Each point is reached from the start by the listed moves, each made once or not at all, plus a little noise. Is the number of moves made odd or even? Then give how often each move was made.

Moves:
(1): [54 10 26  4]
(2): [-1 31 13 10]
Start: [  6  20 -17  12]
Points:
[60 30  9 16] => odd (1, 0)
[ 5 52 -4 21] => odd (0, 1)

Moves:
(1): [19 -5 -6 -5 -4 -7 -2 -4  0]
(2): [ 5 25  1  0 -3 -6  0  2 -2]
(3): [ -2   1  31 -13   3  -2   2   2   1]
(4): [ 6 -2  7 27  5  2  0 -2  9]
(5): [ 2  3 -5 -6 23 -4  2 -7 -3]
(6): [10  7  0 -1  1 26 -9 -2 -4]
Start: [ 9 10 29  5  6 -1  3 -1 23]
Points:
[ 16  40  60 -12  29 -13   8  -2  21] => odd (0, 1, 1, 0, 1, 0)
[ 6  8 59 -9  9 -2  8  4 26] => odd (0, 0, 1, 0, 0, 0)
[21 17 29  2  8 23 -8 -1 19] => odd (0, 0, 0, 0, 0, 1)
[ 7 12 30  7  5  1  2 -2 24] => even (0, 0, 0, 0, 0, 0)
[ 44   7  31  27   8  19 -10  -8  28] => odd (1, 0, 0, 1, 0, 1)

Moves:
(1): [ 28   7  15   8  -2   3 -10  16  -6 -10  -2]
(2): [  3  20 -10   0  -5   6 -10   5  -8   4  -3]
(3): [-15  10  16  -4  -8  -9   4   2   1   4   7]
(4): [-2  4 -2 25  8 -2  1 -5 -4 -5  3]
(5): [  3  16   3 -11  31   6   0   2  -2  -5   0]
(6): [ 5 -3  6  7  3 20 -2 -2 -5  6 12]
(7): [ 8  7 -5  3 -6  5 28  0 -2  5 -7]
(8): [ -2   0 -10   0   1  -1   2  36  -4  10   6]
(9): [ 5  7 -3  6 -1  7 -6  7 27  4 -4]
(10): [ 2 -3  2  1  6 -6 -1 -5 -2 20 -5]
(11): [ 15   5 -10  -8  -6 -14   0  -7   7   1  26]
Start: [  5  -6 -18 -10  -4  -2 -11   3   3  14   2]
Points:
[ 60  34 -16   9  29 -10   7   4  -7  21  18] => even (1, 0, 0, 1, 1, 0, 1, 0, 0, 1, 1)
[ 12  21 -22   8  30   5  19   0  -5  10  -3] => odd (0, 0, 0, 1, 1, 0, 1, 0, 0, 0, 0)
[  6  36 -20  -4 -17   1   3  11  18  50  -9] => odd (0, 1, 1, 0, 0, 0, 1, 0, 1, 1, 0)

Moves:
(1): [  7   0   6   8   2  -9  -2  -2   3   8   8 -17  10   5  11  -4 -11   7
   2  -4]
(2): [ -2   8  -8  -6  -6   8  -8  -5   9   2   5   6 -12  -4  -7  -3  -7  -1
   2   8]
(3): [-14   4   5  26  -8   5  -1   2   5  17  13  -3  -7  21  -4  -1   1  -2
   5  -3]
(4): [  3  -5   7   2   8  -7  -2  -1 -12 -11  -2  -3   1   2  -9   1  17   3
  12   8]
(5): [15 16  4  6  6  2 -7 10 17 -4 -7 -7 -9 -2  0 -5  2 -6 -2 -6]
(6): [ 12  -2  -5   4  -5   2  -3  15  -1  -6   9 -13  -2   5   2   1  -5 -16
   7  -7]
(7): [  0  13   7 -10   4  -7  -1  -1   9  -5  -8   6  -7  -1 -11   9  -8  14
  17   2]
(8): [  5   1   2   1  -8  -1   2   0   5 -14  -3  -6  -6   7  -8  -6  11   1
   2   1]
(9): [  1 -13 -12  10   4  -8   9   4  -5  12  -3  -2  -2 -19   1  -6 -20   2
  18 -12]
(10): [  7   4  -3 -10   1   0  11   3  -4   4   4   7  -7   4  -9  -5   3   4
   1   4]
(11): [ -1 -11  -1   7   1  -4  -3  -6   1  -1   4   7   4  -1  -2   1   6   2
   0  -4]
(12): [ -3  -7  10  -6  -3  -2   6   3  -1  10   2  14   8 -12   6  -4  -8   5
   3   0]
(13): [ -5   7   9   7  11   7  -9   6  18  -7  -5   2  17  -8 -12  10   4   8
  -2  -4]
(14): [  1  -8  -7   4  13  -8   6 -10   0 -17  -5  11  -1  -6  -5  -4  -5   0
   1   6]
(15): [-6  8 -2  4 -2  1 -2 12 12 14 -2  2  4  2 12  5  0  9  6  0]
(16): [  0 -10  -1   8   4  13  -5  23  -9   1  -5   4 -13  -5  -7   1  -6   7
   5  -6]
(17): [  5 -17   6  -4  -2  21   2   4  -1   0  -5  10   5  -6   0   7  10  -6
  -3   5]
(18): [ -6  -2  -9   7  -3  16  -9 -11  -7 -10   0  10  -6  13 -10 -12   1  -7
  -1  -5]
Start: [  4  -6   0   2  -3  -7 -14   0   2  -1 -13  -7   6  12   4   5  11  -5
 -10  -4]
Points:
[ 31 -11   1  24  18 -14 -20  22  35 -35 -23  -7   0 -26 -29 -11   0 -10
  29  -9] => odd (0, 1, 0, 1, 1, 1, 0, 1, 1, 0, 0, 1, 1, 1, 0, 0, 0, 0)
[ 16 -16 -20  58   0  32 -20  31  29  14 -14   8 -36  20 -21 -30  -8   3
  27 -10] => even (1, 1, 1, 0, 1, 0, 0, 1, 1, 1, 0, 0, 0, 1, 1, 1, 1, 1)
[ -6 -26   7  50   8 -25 -17  20  21  17 -10  12 -14   1 -19  -4 -18  42
  60  -7] => even (1, 1, 1, 1, 0, 0, 1, 1, 1, 0, 1, 1, 0, 1, 1, 1, 0, 0)
[ 14 -15   6  37  16   1 -34  34  38  20 -14   0  10 -35  -6  -5 -28  19
  14 -32] => even (1, 1, 0, 0, 1, 0, 0, 0, 1, 0, 1, 1, 1, 0, 0, 1, 0, 0)
